Rows are points. The points of each table are mixes of a few directions, plus a little noise. Count the directions of each table, and those that both share. Where both have some left over, give the other angles between the two spaces (their principal angles), to ten degrees, smallest first.

First, 4 rows:
[[-22 -33]
 [ 10  14]
 [ 29  43]
 [-16 -24]]
Second, 7 rows:
[[  1   5]
 [  5  57]
 [  1   9]
 [  4  41]
 [ -3 -45]
 [ -1 -30]
 [ -2 -39]]
Directions: first 1, second 1, shared 0; angles 30

First (6 x 6):
[[ -5  -5   4 -12 -16   6]
 [ 37   5  20  -3   9  -7]
 [  8   0  11 -25 -10 -20]
 [  2  -5  21 -30  34  -9]
 [-53  14 -77  84 -22   5]
 [ 11  -9  21 -14   6  25]]
Second, 9 rows:
[[ -2  56 -28 -31  -1  19]
 [-28 -32  -1   6 -21 -24]
 [-44   4 -28 -20 -33 -20]
 [  5  35 -14 -17   4  14]
 [ 52 -17  38  29  39  19]
 [ 49   8  24  15  37  26]
 [ 26 -19  24  20  19   6]
 [ -9   4  -7  -5  -7  -3]
 [-49 -40  -9   2 -37 -37]]
Directions: first 4, second 2, shared 1; angles 90

First (7 x 9):
[[-24   4 -59  -7  25   1  -3  -5   1]
 [  5   1 -53 -19  29  18 -27  -3   3]
 [ 15   4 -59   0  -4  45  -3  -5   4]
 [-30  -1  52  17 -45 -23  46 -25  -3]
 [ -3 -17  29   1   9 -46 -16 -10  49]
 [  5   1  67  -7 -19  -9   2  -6 -26]
 [ 30   6  24  13   4  13  -1  55 -29]]
Second (8 x 9):
[[ -8 -10 -27 -42   5 -14  -1  33  21]
 [ 14  -2  61  16 -25  -1   3 -19  -8]
 [-12  -2 -47 -28  10   1   3  22   8]
 [-17  -9 -56 -60   5  -7   5  43  21]
 [ -4  17 -16  37  -6  34  14 -33 -35]
 [ 16  -2  50  37  17 -22 -23 -15  10]
 [ 11  -8  26  16  33 -37 -32   7  28]
 [ -1  15   9  24 -39  46  31 -38 -46]]
Directions: first 5, second 3, shared 2; angles 90

First (9 x 12):
[[ 36 -61   0  46  37 -48 -22  -2  21 -12 -11  -1]
 [ 21 -37 -17 -15   5  18  15  20   3  17 -22  21]
 [  6   5 -16  -4 -11  48  11  22  31  42  -2  17]
 [-35  -9  11  12 -23 -13   6 -42 -33 -49  20  12]
 [-20  12  -7   3 -30  61 -59  -3  -3   0  16  -9]
 [-29  67  -2 -44  24 -32  36  14 -32  -2  23   5]
 [  9  28   2 -48  -4  15  34  21 -12  25 -23 -12]
 [-17  29  14 -14   0 -24  10 -14 -27 -22   7 -13]
 [ 28 -31  15  68   4 -23 -30 -16  51   4  -4 -21]]
Second:
[[-45 -25  56  -6   7 -43  -8 -49  12 -10  -1 -20]
 [ -5 -19  -6  28   1 -26   4 -21 -10   2  17  14]
 [ 54   2 -63  -5  -7  41   4   4   9 -15 -31   0]
 [-41 -37  65  30 -10 -46   1 -20 -15   9  24   4]
 [ 19  57 -17 -19   1  41   6  70  -7  23   7   3]
 [ 30  63 -62 -19  17  26   5  28   8  11   0   0]
 [ -9 -17 -15 -12   3  26 -22   5  -3 -23   0  17]
 [ -2 -27  42   8 -18 -16   9 -18   3   1 -16 -19]]
Directions: first 6, second 5, shared 2; angles 30, 60, 80

First, 11 rows:
[[ 38  -3  27 -26 -13  10 -41 -11 -10 -53   4 -30 -50  17  27   9  15 -18
  -40  28]
 [-30 -34 -45  11  23  18  29  35  52  36 -30  25  29 -21 -18 -20  -3  11
   43 -24]
 [  9  23  20  -8   4 -14  -8  -2 -13 -16  13   3  -9  -2   6 -10   1   0
   -8  14]
 [  5  41  29  -3  32 -44   9   2  -5 -11  24  26   4 -10  -8 -37   2  18
    9  14]
 [ 11  18  13 -24  18  -1 -14  23  14 -28   1  10 -16 -18  13 -34   2  -5
    2  23]
 [ -1 -16 -10   5 -54  35 -17 -25 -37   9  -5 -39  -5  20  15  59  -9 -24
  -30 -10]
 [ -5   9  12  11  35 -43  26  -1  26  -7   8  31  13  -1 -18 -36  19  36
   18  -3]
 [-32 -36 -47   9 -54  63   3   6   7  26 -34 -23  22  -1  15  43  -5 -18
   -2 -28]
 [-39  56  14  21  26 -58  50   5  13  12  20  55  56 -23 -19 -51  12  48
   34 -10]
 [  1 -72 -35  25 -20  29   2 -24   3  33 -23 -29  -3  34 -17  58  -1  -5
   -5 -32]
 [ 41  12  22 -22   2   5 -42  -6 -51  -2  20 -27 -41   5   5  20 -33 -41
  -21  27]]
Second (8 x 20):
[[-16   4 -12 -21  26 -18  31   7 -13  27  27  27  23  11 -42  -6 -12   0
   15 -18]
 [ 14 -41   8 -16  13   7 -25  -1  24  -6 -36   2 -22 -44  19   3 -37  -6
   -2  -2]
 [  2  54 -21  43 -28  17   1   2 -16 -26  -2 -42 -15  83  19  16  69  -9
  -15  15]
 [ 16  -2  32   5 -11  13 -18 -17 -18 -17 -37  -8   4 -37  39  -3  -5  11
  -38  30]
 [ 23 -38  11 -10  -7 -13  -8  -1  36  13  -3  29   0 -91 -13 -19 -36  14
   29  -6]
 [-16  61  -7   8  -4 -16  50  -1 -53  20  41  15  49  45 -38 -10  40  15
   -8   7]
 [  5 -15 -22 -24  30 -11  17  11  11  21  -7  26  -1 -17 -34  -3 -26  -7
   21 -22]
 [-26 -26  12  16 -17  21 -48   0  28 -31  17 -48 -39  50  48  23   6 -18
   -1  -4]]
Directions: first 5, second 5, shared 0; angles 30, 30, 70, 70, 90

First, 8 rows:
[[  8  16 -13 -23  -7 -15  51  12 -23  -4  11 -22  -6  76  13   3 -33   1
   -4  22  -7   5  33   9 -33 -16 -23  13   3  29  15 -12]
 [-22 -26  -7 -29  29  26 -25  10  40 -22  -4 -65  24 -24 -37  10 -26   2
   20   9 -13   1 -14  -6   2  -6 -11  22 -25  28  -1   5]
 [  7  17  -8  14   9 -28   6   8  13  23  18  13 -43 -19  19   5  19  25
    0 -30 -56  12  17  12   5  -5  26  22   8   4   8 -35]
 [-10 -23  16   0  -2  26 -35  24  23 -17  -2 -29  66 -34 -49 -24   1 -15
   21   4  25  -6 -38   1  16 -12 -11   1 -45 -17   9  48]
 [ 15   1  16  21   4  15 -11  22  27  16   0 -12  66 -27 -27 -38  29 -20
   12  16 -22  -5  -5  17   9 -29 -36  10   4  -9  26  60]
 [ 36  37 -16   9 -39 -41  17 -25 -25  -5   6  50 -26  33  32   3  51 -23
  -26 -23  44 -23  37 -14  13  52  83 -79  44 -36 -29 -16]
 [-17 -24   0 -19   9  33 -16 -49 -12 -20 -32   3  -5   6   5  25 -24 -13
  -15  33  51 -12 -10 -31  -6  27 -20 -30  28   9 -32   3]
 [-17   6  14  28  -5 -15  12  -4 -40  31   5  61 -75 -13  46  18 -18  48
   -6 -31 -22  28 -19   9  -8 -13  -9  40 -15 -11   2 -52]]
Second:
[[ -4  -4  -2 -26  -3   7  39  26 -55  25  22  47   1  37 -17  -9  30 -11
   21 -16  42   6 -11 -22 -53  14  -4  22 -15   4  19 -34]
 [ 11  25  -5  74 -30 -44 -89 -50  58 -37 -51 -99  -6 -58  24  14 -88  42
  -36  -5 -71 -17  19  77  88 -34  -4 -61   2   9 -52  84]
 [  0   0   0   9   2   1 -11 -10   6   0  -9  -9   2 -10   2   2  -9   3
   -4   5  -9  -3   0   7   6  -5 -11  -3   6   5  -5  12]
 [ -8 -12  26  -9   4  25  28   9  -2  -5   5  30   3  19  21  -5  -7  -5
   -7  37  11  17 -13 -17   0 -15 -26  26  -4 -25  21  -6]
 [  5   6 -28  -4   3 -14 -12  -3 -27  25   0  -6   1  -7 -34   2  26  -2
   18 -41   8 -16   6   4 -33  22  10 -12   8  37 -12  -8]
 [  1   9  12  -6 -35 -18  36  35 -31 -13  27  27 -11  47  15 -11 -12   5
    3 -11  28  15  -6   0  -2  -5  30   5 -48 -35  14 -23]
 [  4 -16 -15 -37  52  25  -3  -8  68  -6   8 -13   7 -38 -15  10  61 -28
    5  15 -21  -9  17 -42  12  31  40   5  48   5   4 -24]
 [ -7  -8  11  -3   6  18  14   1 -17  10  -2  23   5  10   4  -4  -2  -3
    0  17  11   7 -12  -8 -17  -8 -34  18   3  -1  12   0]]
Directions: first 6, second 4, shared 2; angles 80, 90

First (9 x 32):
[[-20 -46 -10  -3 -10  14   0  26 -26 -19   0 -35   8  -6  30 -12  19 -10
  -43 -23  34 -41 -10   8 -17  11  -1   3 -10  -2 -17  11]
 [ 55 121  29   8  26 -38   4 -69  70  51  -2  92 -19  15 -77  30 -53  26
  111  63 -90 108  25 -24  47 -31   0  -8  26   7  44 -26]
 [ -9 -17  -4  -1  -3   6  -1  10 -10  -8   0 -14   2  -2  12  -4   8  -4
  -16 -10  14 -14  -3   4  -6   5   0   4  -5   0  -8   3]
 [ -7 -15  -3  -2  -4   4  -1   8  -9  -6   0 -12   3  -2  10  -4   7  -3
  -15  -8  12 -14  -3   2  -7   4   0   1  -3   0  -7   4]
 [ -8 -16  -5   0  -4   5  -1  10 -11  -7   0 -13   3  -2  11  -4   8  -4
  -15  -9  13 -16  -3   3  -6   5  -1   2  -4  -2  -6   3]
 [ 14  33   8   2   7 -11   1 -21  19  15   0  26  -6   5 -21   9 -14   5
   30  18 -26  31   7  -7  13  -9   1  -1   6   1  13  -7]
 [-19 -42  -9  -3  -8  12  -2  24 -24 -18   2 -32   7  -5  26 -11  18  -8
  -39 -22  31 -39  -8  10 -17  11  -2   3  -9  -2 -15  10]
 [  4   9   3   0   2  -2  -1  -5   5   2   0   7  -2   2  -4   2  -3   1
    9   4  -6   8   1  -1   2  -2   0   0   2   0   3  -1]
 [-12 -28  -6   0  -5   8   1  15 -14  -9  -1 -21   4  -4  17  -6  11  -5
  -23 -12  21 -24  -6   6 -10   7  -1   2  -5  -2 -10   4]]
Second, 10 rows:
[[  6  20   6   3   1  -7  -2  -7   9   5  -4  14  -4   1 -11   7  -7   4
   14   8 -14  13   2  -3   7  -2   6   0   5  -2   8  -5]
 [-33 -68 -19   0 -10  21   0  30 -28 -29   0 -50   1  -2  38 -19  31  -9
  -55 -34  45 -57 -10  11 -28  13   0   8 -15  -8 -31  14]
 [ -1  35   3  22  16 -13  -1 -45  57   8 -14  31 -45  25 -34   8  -8  25
   51  15 -45  35  19 -13   7 -21  13  17   8 -23 -15 -12]
 [  3  60  15  22   3 -24 -14 -30  45   6 -23  41 -36  15 -36  19 -13  18
   46  16 -48  35   9 -10  16 -10  30  13  17 -20   7 -16]
 [ 19  16  10 -15  -9  -4  -2  20 -28   9   9   5  34 -19   3   7 -12 -14
  -10   6   9   5 -11   5  11  11  -6 -18   4  21  32   0]
 [ 12 -82 -37 -26  43  41  53 -36  10  23  51 -32   8  18  16 -40   5   8
   12   8  21   9  28  -9 -18 -33 -80  -5 -34  22 -48  18]
 [-12 -32  -9  -2  -3  11   2  11 -12 -10   3 -22   1  -1  17 -10  13  -4
  -22 -13  19 -22  -3   4 -12   4  -4   3  -7  -1 -14   7]
 [ 23  37  14  -9  -5 -11  -3   4 -10  15   4  21  22 -13 -11  12 -18  -6
   11  15 -10  21  -5   0  17   4   0 -15   9  16  33  -5]
 [  3   9   3   2   2  -3   0  -7   7   5   0   8  -3   2  -6   3  -4   3
    9   4  -8   8   2  -2   4  -3   0   0   2  -1   2  -3]
 [-18   5  13   3 -39 -10 -32  58 -49 -29 -23 -17  21 -26  24  13  13 -23
  -57 -26  30 -46 -31  17  -3  37  41  -4  11  -4  26   1]]
Directions: first 1, second 3, shared 1

First, 10 rows:
[[  -5    2   -9    4    5   -1   -4    0   -6    1   -3   -3   -4    3
    -3   -2    1    1   -2    2   -4   -5    0   -2   -1   -1   -9    6
    -1   -8    2   -3]
 [  -3  -21   50  -36  -62  -10   19   13   78    4   20   15   42   -5
    26    7  -15  -11   19  -39    7   33   20    6    2   60   16  -26
    28   10  -25   83]
 [  11   -5   24  -11  -17    2   10    2   16   -2    8    7    9   -8
     9    5   -2   -3    4   -6    7   13    0    3    2    6   21  -16
     3   18   -4    9]
 [  10  -24   70  -44  -72   -8   27   13   86    1   27   21   48  -12
    33   10  -15  -14   21  -42   15   42   19    8    4   58   36  -40
    29   29  -26   84]
 [  -4    4  -13    8   12    1   -5   -1  -13    0   -5   -4   -7    2
    -5   -3    2    2   -4    6   -4   -8   -2   -2    0   -8   -9    8
    -4   -8    4  -11]
 [   9   10  -18   16   30    8   -6   -7  -40   -4   -9   -5  -22   -3
   -13   -2    8    6  -10   22    0  -14  -13   -1    1  -35    3    6
   -16    5   13  -48]
 [  20   -1   18   -4   -3    5    8   -2   -4   -6    5    6   -1  -12
     4    5    2    0   -1    5   10    8   -6    3    2  -14   27  -15
    -5   26    4  -19]
 [  13  -10   36  -18  -29    0   14    4   30   -2   12   10   18   -9
    13    7   -5   -6    7  -14    9   20    4    4    2   16   26  -23
     8   23   -8   23]
 [  10   24  -53   40   71   14  -19  -15  -91   -7  -23  -16  -49    2
   -30   -6   18   14  -21   46   -6  -37  -24   -5   -2  -71  -11   26
   -34   -4   30 -101]
 [ -60   19 -104   44   65   -9  -44   -3  -56   16  -31  -31  -34   40
   -35  -20    6   11  -14   20  -36  -54    1  -15  -10   -9 -100   73
   -10  -93   11  -16]]
Second (11 x 32):
[[   0  -20    8   28   43  -12   -4    4  -11  -11  -45   -3  -21  -59
    25  -31  -47   29   -2   51   27    5  -26  -17  -42  -21   25  -95
   -45   -2   -9    7]
 [   0  -22    9   31   47  -13   -4    5  -12  -12  -49   -4  -24  -65
    28  -34  -51   32   -2   56   29    6  -29  -18  -46  -23   27 -104
   -49   -2  -10    8]
 [   0   26  -10  -35  -54   15    4   -5   14   14   56    4   27   74
   -32   39   59  -37    2  -64  -33   -7   33   21   53   26  -31  119
    56    3   12   -9]
 [   0   -8    3   11   17   -5   -1    2   -5   -5  -18   -1   -9  -24
    10  -13  -19   12   -1   20   11    2  -10   -7  -17   -8   10  -38
   -18   -1   -4    3]
 [   0  -13    5   18   27   -7   -2    3   -7   -7  -28   -2  -14  -37
    16  -20  -29   18   -1   32   17    3  -17  -10  -27  -13   16  -60
   -28   -1   -6    5]
 [   0   18   -7  -24  -37   10    3   -4   10   10   39    3   19   51
   -22   27   40  -25    1  -44  -23   -5   23   14   37   18  -21   82
    39    2    8   -6]
 [   0  -17    7   23   35  -10   -3    4   -9   -9  -37   -3  -18  -49
    21  -26  -39   24   -1   42   22    4  -22  -14  -35  -17   20  -79
   -37   -2   -8    6]
 [   0   17   -7  -23  -35   10    3   -4    9    9   37    3   18   49
   -21   26   38  -24    1  -42  -22   -4   21   14   35   17  -20   78
    37    2    8   -6]
 [   0   19   -8  -26  -39   11    3   -4   10   10   41    3   20   54
   -23   28   43  -27    1  -46  -24   -5   24   15   39   19  -22   87
    41    2    8   -7]
 [   0   -3    1    5    7   -2   -1    1   -2   -2   -7   -1   -4  -10
     4   -5   -8    5    0    8    4    1   -4   -3   -7   -3    4  -16
    -7    0   -2    1]
 [   0    5   -2   -7  -11    3    1   -1    3    3   12    1    6   16
    -7    8   12   -8    0  -14   -7   -1    7    4   11    6   -7   25
    12    1    2   -2]]
Directions: first 2, second 1, shared 0; angles 70

First (11 x 32):
[[ -16  -23   31  -23   16   12  -54  -32  -25   56  -10    0  -12   65
    60  -14    3   21   -2   11   10   39    2  -20    8    7    7    3
    47   25   20  -77]
 [   0  -18   -9   11   12   46   57    3  -12  -37  -61   32   33   13
    34  -15   30  -38   -4  -16   40   -2   36   33   54   21    5   10
    -6    1   -3   -5]
 [  14  -16    7   -7  -18   43   15   18   -6  -44  -16   19   26  -12
    20  -21   15  -17   -2  -32   17   14   13   22   39    0    0  -12
   -39   -7   -2   22]
 [ -12    8   27  -29  -11  -33 -104  -20   -9   71   39  -26  -17   39
    26   -1  -22   55  -13   16  -34   45  -22  -53  -41  -20   -4  -20
    21   20   36  -50]
 [   6  -16   -2    8   11   20   43    0    1  -23   -9    9   -8  -13
   -12   -1    9  -22   16   -2   19  -21    0   25   17   11    7   13
     5   -7  -25   12]
 [  22   24  -19   11  -30  -13   25   34   26  -49   37   -9    4  -72
   -64   12  -11   -7    4  -16  -22  -29  -17   11  -19  -16  -10  -13
   -60  -27  -16   82]
 [ -16   40  -25   12   -1  -28  -16    4    0   19  -40    3   46   25
    25    6    6   11  -37    9  -17   14   35  -24   -8   -3  -12   -8
   -13   11   45   -7]
 [ -17   22    0   -2   10  -47  -49  -17    0   57   16  -20  -13   26
     1   13  -17   33  -10   28  -27    8   -8  -38  -40   -8   -3   -2
    30   14   24  -34]
 [  -7  -14    4    7   28   -8   21  -22   -3   18    7   -5  -37    8
   -17   12   -4   -9   24   23   10  -24  -12    7   -8   14    9   22
    51    2  -24  -24]
 [  17  -11   17  -17  -24   10  -21   12    5  -17   40   -5  -11  -28
   -15   -7   -8    9    8  -18   -8    6  -26    1   -5  -13   -1  -15
   -25  -10  -11   24]
 [  11    6  -27   29   10    1   84   17   20  -51    1    5   -8  -53
   -60   16    3  -38   19    1   10  -56   -3   35    3    9    2   18
   -12  -22  -39   58]]
Second:
[[ 14   1  13  -2 -23 -34 -22 -21   0   4  36  29 -46 -17 -30   8   3  15
   39 -10  18  -7 -41  16  -6 -18   3  40  62   4 -65  13]
 [ 14 -20  20  -5 -10  11   0  -9  -8  -9  29   8 -35  -8 -18  -5   3 -10
   34  -3  22 -16 -32  35   7  -1   8  27  33   5 -57  11]
 [ 23 -13  42 -22 -61 -18 -51  -5  -2  -4  12  44 -36 -16   9 -18  11  48
   29 -28   9  26 -29  -3  32 -15  28  28  22  11 -36 -10]
 [-12  -2 -20   3  24  23  39  13   9 -14 -36  -7  37  -4  16  -1   1 -13
  -28  -3 -11   5  38 -21   9  14  -6 -35 -48 -17  55  -9]
 [-29   2 -36   9  72  35  33  -6 -10  13 -13 -45  45  40  16   9  -6 -51
  -32  23   1  -4  32   1 -28  15 -38 -40 -12  -7  44  -6]
 [ 19  -7   2  -3 -23 -40   9 -27  16 -18  24  65 -51 -51 -38  14  14  24
   54 -37  27   4 -38   4  13 -20   5  35  64 -18 -64  15]
 [-11  39 -12  11 -14 -29 -20  25   9  20 -25 -22  34  10   9   3  -9  24
  -43  20 -41   1  28 -34 -15   0   4 -15 -48  10  58  -4]
 [-26   0 -28   1  51  28  16  -6  -6  13 -28 -21  49  34  37   2   0 -26
  -38   3  -3  24  39 -24 -11   9 -31 -48 -24 -10  66 -24]
 [  7 -30  27  -8  -9  60  17  38 -10 -24 -21 -35  19   8  26 -30  -3 -20
  -20  13  -9 -11  19  19  31  27  29 -16 -72  11  26  -3]
 [ 11  -3  24  -7 -26 -19 -42 -17 -10  15  36  14 -40   5 -12   0   2  15
   32  -4  17  -1 -39  22  -6 -16   4  34  57  16 -60   4]
 [-12  33 -30  21  18 -18  23  18  13   7 -13 -31  26   0 -16  14 -12 -11
  -30  27 -28 -25  24 -12 -26   7  -7 -13 -33  -2  35  14]]
Directions: first 4, second 5, shared 2; angles 40, 60
